Each row is a point. To make a cloud, some directions were put in groups of two or more. Within a group, all points are equally far from the middle, so they leave a hole (a ring in 2 directions, a hollow ball in 3). The other directions are filled evenly. Then the cloud was stretched, turned, moved and blurred a little. Count the holes, and give their numbers of directions, smallest first.
In the rows, 128 means zero.

Cloud (20 x 3):
[[103 138 101]
 [127  72 152]
 [149  84 129]
 [138  74 146]
 [112 182 118]
 [108 108 162]
 [113 194 126]
 [100 143 152]
 [152 134 115]
 [147 130  99]
 [153 133 160]
 [116 176 109]
 [122 132  77]
 [153 121 125]
 [116 183 114]
 [141 108 168]
 [100 156 139]
 [135  69 146]
 [136  96 164]
 [122 139  81]]
Holes: 1 (2)

Cloud (19 x 3):
[[ 94 156 134]
 [112 168 105]
 [134  92 155]
 [140  91 135]
 [ 86 138 155]
 [164 140 161]
 [112 172 114]
 [137 170  86]
 [149 148  83]
 [148 139 166]
 [172 130 152]
 [147 154  82]
 [137 175  88]
 [105 112  92]
 [115  88 168]
 [157 109 118]
 [131 157 161]
 [161 122 155]
 [137 125  90]]
Holes: 1 (2)

Cloud (30 x 4):
[[181 166 104 119]
 [123 151 118 124]
 [122 103 100 109]
 [156 139 129  95]
 [128 176 172 115]
 [121 139  68 124]
 [125 143  70 130]
 [168 166 184 109]
 [142 138 165 121]
 [133 166 155 123]
 [161 180 102 139]
 [147 147 133 119]
 [ 95 131  91 126]
 [ 83 147 113 125]
 [150 188  93 113]
 [154 104  90 111]
 [173 152  89 155]
 [ 96 116 125 151]
 [168 108  78 133]
 [133 144 115  95]
 [119 169  79 149]
 [110 153 174 151]
 [126 136  74 120]
 [122 168 109 107]
 [116  88 142 142]
 [186 122  85 106]
 [163 181 166 100]
 [138 136  81  97]
 [138 139 148 120]
 [132 129 114 107]]
Holes: 0

Cloud (29 x 4):
[[150  68 113 107]
 [133 133 125 157]
 [162 124 138  80]
 [100 170 112 103]
 [116 162 175  94]
 [106 134 127  83]
 [101 138 125 156]
 [ 91 128 117 149]
 [156 129 170  95]
 [103 190 139 107]
 [153  69 108 138]
 [125 130 121 159]
 [132  95  95 157]
 [154  74 108 104]
 [ 90 123 104 137]
 [117 184 131 125]
 [130 153 159  73]
 [152 157 118 120]
 [125 101  96 159]
 [139 104  78 132]
 [101 161 131  84]
 [135 174 125 128]
 [114 152 133 153]
 [112 167 153  79]
 [115 143  84 124]
 [155  73 128 134]
 [143  79 118  94]
 [102 181 163 108]
 [116 109  96 158]]
Holes: 2 (2, 2)

Cloud (50 x 6):
[[176 101  99 104 158  91]
 [179 141  84 124 173 109]
 [130 154 162 172 112 157]
 [102 122 135 145  96 179]
 [ 85 102 145 157 120 129]
 [164 173 119 141 117  92]
 [178 131 139 132 167 115]
 [101 105 136 105 163  95]
 [100 113 131 113 172 126]
 [193 121 134 115 128 155]
 [102  78 122 130 135 157]
 [114 113 122  86 150 163]
 [109  96 106 102 167 155]
 [135 113  85 157 111  88]
 [133 110 111 160 105  81]
 [107 138 104 127 178 143]
 [177 104  86  88 150 108]
 [151 102 118 136 124 188]
 [164 152  86 136 176 132]
 [103 147 123 178 130 149]
 [116  98  79  89 154 112]
 [113 148  97 141 120 189]
 [186 121  89 112 171 123]
 [113 120 175 110 128 151]
 [182 144 149 151  97 132]
 [ 99 112 107 131  88 142]
 [139 107  94  77 141 112]
 [120 147 112 111 116 106]
 [126  95 117  76 137 124]
 [168 126  62 102 142 113]
 [159 107 104 151 116 183]
 [ 83 154 125 144 143 120]
 [112 123 153 169 128 148]
 [155 124 146 165 137 138]
 [171 145 177 148 130 136]
 [153 113  98  78 139 108]
 [147 128  75  99 127 112]
 [183 135 133 120 165  83]
 [178 145 113 153  94 146]
 [ 91 154 135 120 148 103]
 [164 146 179 136 138 145]
 [153 118 138 108 154  63]
 [119 113 102 158 109  82]
 [172 168 134 165 103 127]
 [141 181 121 166 147 137]
 [120  75 103 125  91 127]
 [111 124 107  90 152 164]
 [179 137 166 153 125 107]
 [ 87 113  80 156 126 167]
 [116 153  99 120 140 181]]
Holes: 3 (2, 2, 2)

Cloud (50 x 6):
[[131 125  98  88 145 131]
 [124 153  80 130 118 161]
 [ 90 119 106  74 127 121]
 [118 138  87 172 155 112]
 [ 89 153 162 127 144 163]
 [ 88 147 101 160 127 112]
 [109 122 151 124 165 183]
 [166 174  91 167 135 103]
 [142 162 158 126 144 172]
 [ 72  95 144  93 124 132]
 [ 82 166 149 129 125 107]
 [ 87 164 133 112 131  95]
 [112 157 176 161 160 136]
 [139 112 117 106  77  99]
 [110 132 155 135 174 175]
 [114 133  82 125 123 179]
 [137 122 110  91 151 136]
 [136 132 107  90 147 130]
 [ 68 129 129 129 139 148]
 [ 97 168  99 121 152 155]
 [ 87 130  95 113 141 181]
 [117 137 148 107 155  97]
 [138 126 162  90 145 139]
 [162 113  76 152 142 139]
 [ 91 131  98 141 172 136]
 [128 145  85 141 110 156]
 [115 162 102 160 107  99]
 [116 162 173 137 167 168]
 [114 117 129  99 162 126]
 [126 106  65  94 142 149]
 [164 111  96 150 140 154]
 [109 176 128 154 177 128]
 [ 97 113  85 150 110 114]
 [ 93 102  71  88 137 159]
 [106 138 105 163 110 119]
 [116 106  85 117  88  74]
 [120  89 102  86 100 152]
 [134 147 179  96 138 140]
 [116 175 138 162 178 126]
 [159 103 111 147 128 118]
 [136 153  53 159 125 137]
 [ 77 107  91 128 129 105]
 [131 114  76 112  85  82]
 [161 134  82 174 148 137]
 [148  94 127 130 103 114]
 [114 152 117 141 188 168]
 [162 104 127 104 121 141]
 [168 164 131 148 147 167]
 [121 126  53 161 125 120]
 [127 169  85 174 135  99]]
Holes: 3 (2, 2, 2)
